Every row gives one point. Two turns around zero, p and q, are shown by what they do to some points. Write where each new point lands after one turn and then the other. Backwards means that the second turn is done in reverse. Each puzzle has new turns, and all numbers are rounded.

Turn p:
[0.10 0.26] -> [ 0.16 -0.23]
[-0.21  0.12] -> [0.22 0.11]
[ 0.10 -0.38] -> [-0.37  0.13]
Turn q:
[-0.21  0.21] -> [0.30 0.01]
[ 0.01 -0.37] -> [-0.28  0.25]
[0.20 0.16] -> [-0.02 -0.26]
Where do these land?
q, then p: [-0.33 -0.09] -> [ 0.16 -0.30]
q, then p: [-0.24  0.12] -> [-0.07 -0.26]
p, then q: [ 0.14 -0.02] -> [-0.01  0.14]
q, then p: [0.43 0.00] -> [-0.09  0.42]

Turn p:
[0.06 0.32 0.08] -> [ 0.18 -0.04  0.28]
[-0.16  0.38 -0.10] -> [ 0.05 -0.29  0.30]
[ 0.00  0.04 -0.11] -> [-0.09 -0.03  0.07]
[ 0.12 -0.14 -0.06] -> [-0.11  0.15 -0.06]
[-0.03 -0.60  0.19] -> [-0.03  0.20 -0.60]
Turn q:
[ 0.04  0.26 -0.18] -> [ 0.24  0.09 -0.18]
[-0.30  0.18  0.00] -> [-0.11  0.00 -0.33]
[ 0.12 -0.08 -0.25] -> [ 0.23 -0.15  0.07]
[-0.11 -0.13  0.17] -> [-0.23 -0.04  0.05]
[-0.29  0.02 -0.03] -> [-0.13 -0.12 -0.23]
[ 0.54 -0.25  0.29] -> [-0.01  0.21  0.63]
Where do these land?
p, then q backwards: [-0.49  0.07 -0.24] -> [-0.34 -0.39 -0.18]
p, then q backwards: [ 0.40 -0.10 -0.09] -> [0.15 0.17 0.36]
p, then q: [-0.09 -0.09  0.19] -> [ 0.21 -0.05  0.08]
p, then q: [0.17 0.11 0.14] -> [0.05 0.24 0.05]

Turn p:
[-0.12  0.18 -0.20] -> [ 0.15  0.06 -0.24]
[0.31 0.09 0.25] -> [0.05 0.18 0.36]
[-0.34  0.13 -0.08] -> [-0.07  0.10 -0.35]
[ 0.16 -0.41  0.04] -> [-0.13 -0.34  0.25]
Turn q:
[ 0.24  0.17 -0.31] -> [-0.17 -0.38  0.11]
[-0.26 -0.19  0.11] -> [0.12 0.31 0.07]
[-0.09 -0.27  0.31] -> [ 0.31  0.26 -0.12]
[ 0.11  0.30 -0.11] -> [-0.27 -0.20 -0.07]
Where do these land?
p, then q: [-0.10  0.17 -0.19] -> [-0.07 -0.24  0.11]
p, then q backwards: [-0.18 -0.30  0.19] -> [-0.01  0.35 -0.19]
p, then q: [-0.11 -0.06  0.28] -> [-0.17  0.26 -0.01]
p, then q: [ 0.38  0.20 -0.28] -> [ 0.21 -0.39 -0.26]

Turn p:
[ 0.02  0.10  0.15 -0.08] -> [-0.03 -0.06  0.11 -0.15]
[0.18 0.16 0.00 0.18] -> [-0.21 -0.14 -0.15 -0.06]
[-0.28  0.02 -0.07  0.23] -> [-0.21  0.21  0.04  0.22]
[-0.09 -0.78 -0.14 -0.22] -> [ 0.67  0.43 -0.18  0.13]
[0.06 0.33 0.17 0.08] -> [-0.29 -0.16  0.10 -0.17]
[ 0.11  0.17 -0.12 -0.19] -> [ 0.07 -0.28  0.07  0.04]
Turn q:
[ 0.06 -0.05 -0.26  0.17] -> [ 0.09 -0.11  0.21  0.20]
[-0.14  0.15 -0.09  0.02] -> [ 0.07 -0.20 -0.08  0.00]
[-0.11 -0.27  0.37 -0.60] -> [-0.17  0.32 -0.04 -0.67]
[ 0.17  0.11  0.02 -0.03] -> [ 0.12  0.12 -0.08  0.07]
[ 0.03  0.06 -0.04  0.44] -> [-0.12 -0.13 -0.01  0.41]
Where do these land?
p, then q backwards: [-0.38 -0.26  0.61  0.06] -> [ 0.34 -0.48  0.19 -0.46]
p, then q: [-0.39 -0.06  0.19  0.12] -> [-0.01 -0.12 -0.44  0.00]
p, then q: [ 0.11  0.06 -0.15  0.20] -> [-0.01 -0.22  0.17  0.04]
q, then p: [ 0.14 -0.16 -0.07 -0.01] -> [-0.13 -0.02  0.07 -0.17]
q, then p: [ 0.15  0.05 -0.35 -0.23] -> [ 0.08 -0.20 -0.17 -0.35]
q, then p: [ 0.15  0.12  0.06 -0.19] -> [ 0.00 -0.27 -0.03  0.02]
p, then q backwards: [ 0.22  0.24 -0.28  0.06] -> [-0.28  0.19 -0.02  0.28]

Turn p:
[-0.70 -0.18 -0.27 -0.04 -0.10  0.19] -> [-0.06 -0.12 -0.12 -0.09 -0.02  0.78]
[ 0.25 -0.17  0.04 -0.41 -0.07  0.06] -> [-0.22 -0.29  0.07  0.30  0.11 -0.17]
[ 0.32  0.32 -0.22  0.19  0.13 -0.05] -> [-0.02  0.09 -0.06 -0.24 -0.33 -0.36]
[ 0.09 -0.04 -0.02 -0.13  0.17 -0.21] -> [ 0.05  0.03 -0.01  0.25 -0.15 -0.10]
[ 0.11  0.39  0.66  0.09 -0.12 -0.09] -> [-0.05  0.54  0.30 -0.05  0.39 -0.30]
[-0.26 -0.22  0.13 -0.09  0.09  0.16] -> [-0.01 -0.02 -0.18  0.15  0.22  0.27]
[-0.01 -0.04 -0.16  0.11 -0.07 -0.19] -> [ 0.17 -0.06  0.11 -0.05 -0.18  0.04]
[ 0.20 -0.06 -0.19  0.29 -0.04  0.12] -> [ 0.15 -0.19 -0.11 -0.29 -0.06 -0.15]
Turn q:
[-0.11 -0.16  0.26  0.07  0.11 -0.07] -> [ 0.11 -0.01  0.03 -0.33  0.01  0.07]
[-0.07  0.04 -0.02  0.32  0.09 -0.09] -> [ 0.03  0.02  0.18 -0.12  0.17 -0.22]
[ 0.27  0.00 -0.33  0.06 -0.11  0.13] -> [ 0.06  0.04  0.15  0.41 -0.10 -0.11]
[ 0.19 -0.09 -0.19 -0.25 -0.19  0.00] -> [ 0.11 -0.05 -0.17  0.31 -0.19  0.05]
[-0.04  0.01  0.11 -0.25  0.16  0.51] -> [-0.23  0.26  0.10  0.03 -0.13  0.46]
[-0.50  0.05 -0.17  0.26 -0.03 -0.74] -> [ 0.19 -0.06 -0.39 -0.28  0.53 -0.58]
[ 0.07 -0.12  0.07 -0.21 -0.40  0.25] -> [ 0.11 -0.20 -0.05  0.26 -0.04  0.41]
[-0.01  0.39  0.20  0.20  0.27 -0.16] -> [-0.38 -0.07  0.13 -0.30  0.05 -0.27]
[ 0.19 -0.12  0.07 -0.19  0.10  0.18] -> [ 0.00  0.08  0.04  0.02 -0.30  0.19]
Where do these land?
p, then q backwards: [-0.20  0.04 -0.27 -0.13  0.34 -0.14] -> [ 0.22 -0.08 -0.07 -0.44  0.02  0.10]
q, then p: [ 0.51  0.10  0.18  0.30 -0.24  0.12] -> [ 0.38 -0.08  0.13  0.12  0.53  0.03]
p, then q backwards: [ 0.24  0.39  0.21 -0.08 -0.05  0.18] -> [-0.12  0.34 -0.10  0.17  0.34 -0.09]
q, then p: [ 0.19 -0.12  0.29  0.12  0.08  0.20] -> [-0.15 -0.04  0.10  0.07  0.39 -0.03]
q, then p: [-0.34  0.06  0.01 -0.06  0.17 -0.29] -> [-0.18  0.01 -0.04  0.20 -0.40  0.07]
p, then q: [-0.23 -0.24 -0.17 -0.30  0.07 -0.26] -> [ 0.19 -0.10  0.44  0.09  0.18  0.15]
q, then p: [-0.17 -0.22 -0.24  0.15 -0.36  0.20] -> [ 0.16  0.09 -0.36 -0.15  0.05 -0.38]

Turn p:
[ 0.03 -0.17 -0.13 -0.20  0.11  0.14 -0.34  0.27] -> [-0.32 -0.25  0.16 -0.22  0.23 -0.06 -0.08 -0.10]
[ 0.05 -0.13 -0.25  0.05  0.30 -0.32  0.16 -0.20] -> [ 0.24  0.06 -0.04  0.30  0.20 -0.08 -0.02 -0.38]
[ 0.06  0.05 -0.07 -0.29 -0.12 -0.05 -0.14  0.16] -> [-0.16 -0.09  0.14 -0.05  0.01 -0.15 -0.27  0.08]
[ 0.16  0.36  0.18  0.03  0.02  0.02  0.00 -0.26] -> [ 0.21  0.31  0.04 -0.11 -0.16  0.23 -0.15  0.04]
[ 0.03 -0.17 -0.02  0.07 -0.12  0.39  0.34 -0.15] -> [ 0.12 -0.09 -0.30 -0.20 -0.31 -0.13  0.25 -0.10]
[-0.20  0.23  0.29  0.14  0.33  0.13  0.21 -0.18] -> [ 0.32  0.10  0.21  0.00 -0.20  0.32  0.31 -0.05]
[ 0.44 -0.38  0.20  0.00 -0.12 -0.34 -0.34 -0.21] -> [ 0.05  0.40 -0.16 -0.20  0.57 -0.29 -0.14  0.11]
[-0.20 -0.32 -0.22 -0.20 -0.25  0.06  0.36 -0.22] -> [ 0.29 -0.35 -0.28  0.08 -0.16 -0.39  0.04 -0.01]
[-0.18  0.19 -0.04  0.19 -0.39  0.10 -0.34  0.32] -> [-0.44 -0.16 -0.12  0.03 -0.02  0.26 -0.10  0.42]
[-0.19  0.36  0.07  0.21  0.26 -0.13  0.08  0.47] -> [-0.31  0.08  0.37  0.37 -0.15  0.30  0.18 -0.01]
Turn q:
[ 0.10  0.08 -0.14  0.08 -0.23  0.38  0.09 -0.16] -> [ 0.19 -0.10  0.08  0.15 -0.23 -0.10  0.20  0.31]
[-0.05  0.12 -0.37  0.09 -0.08 -0.18 -0.47 -0.24] -> [ 0.25  0.46 -0.33 -0.04 -0.24 -0.02 -0.17  0.06]
[ 0.12  0.10 -0.12 -0.23 -0.23  0.13  0.13  0.13] -> [ 0.14 -0.03  0.14  0.01  0.07 -0.34  0.19  0.05]
[ 0.04  0.07 -0.08 -0.21  0.01  0.08  0.37  0.08] -> [-0.15 -0.03  0.19  0.03  0.08 -0.18  0.32 -0.02]
[-0.16  0.35  0.14  0.00 -0.03  0.11  0.09 -0.06] -> [-0.17 -0.03 -0.12  0.28  0.12 -0.11  0.03  0.21]
[ 0.34 -0.25 -0.01  0.33  0.68 -0.46 -0.33  0.10] -> [ 0.15  0.22 -0.14 -0.07  0.06  0.72 -0.14 -0.66]
[-0.04 -0.26  0.08  0.36  0.38 -0.30 -0.27  0.41] -> [ 0.02  0.15  0.18 -0.01  0.16  0.47 -0.47 -0.40]
[ 0.10  0.05  0.31 -0.14 -0.23  0.03  0.05  0.00] -> [ 0.05 -0.30 -0.09 -0.07  0.20 -0.15  0.02  0.11]
[-0.22 -0.27  0.16  0.03 -0.15 -0.13  0.37 -0.07] -> [-0.33 -0.14  0.18 -0.33  0.07  0.07  0.02  0.22]
[-0.24 -0.01  0.03 -0.31 -0.13  0.33 -0.03 -0.19] -> [-0.16 -0.19 -0.08  0.05 -0.30 -0.38 -0.02  0.13]
Where do these land?
p, then q: [-0.43  0.06  0.06  0.12 -0.02 -0.29 -0.31 -0.12] -> [ 0.12 -0.19  0.32  0.29 -0.05  0.29 -0.10 -0.27]
q, then p backwards: [-0.40 -0.22  0.10 -0.12  0.14 -0.28 -0.07  0.00] -> [ 0.39  0.10 -0.19 -0.08 -0.08  0.16 -0.24  0.19]
p, then q: [-0.01  0.41 -0.09  0.11  0.22  0.04 -0.10  0.11] -> [ 0.01 -0.26 -0.06  0.24 -0.21 -0.06 -0.14  0.25]
q, then p: [ 0.25  0.15  0.37 -0.12  0.07 -0.01 -0.28  0.11] -> [ 0.08  0.02 -0.23 -0.06  0.34  0.01 -0.01 -0.39]
q, then p: [ 0.24 -0.09 -0.02  0.04  0.02 -0.05  0.26  0.36] -> [ 0.25  0.24  0.20 -0.20 -0.04 -0.03  0.25 -0.08]
q, then p: [ 0.19  0.32 -0.12 -0.16  0.00 -0.03  0.65  0.10] -> [ 0.24  0.17  0.26  0.36 -0.31 -0.07  0.45 -0.17]
q, then p backwards: [ 0.04  0.00 -0.05  0.17 -0.48 -0.09  0.02 -0.39] -> [-0.10 -0.03  0.38  0.05 -0.42  0.17 -0.09 -0.23]
q, then p: [-0.23 -0.26 -0.40 -0.24 -0.23  0.10 -0.01 -0.11] -> [ 0.00  0.09  0.14  0.17 -0.08 -0.23 -0.31  0.44]
p, then q backwards: [ 0.56 -0.32  0.19  0.06  0.17  0.16 -0.08 -0.25] -> [ 0.15 -0.05 -0.25 -0.32 -0.08 -0.61 -0.06  0.03]
p, then q: [-0.20 -0.07 -0.02  0.13  0.10  0.46 -0.07  0.20] -> [-0.28 -0.21  0.26 -0.19 -0.22 -0.19  0.09  0.09]
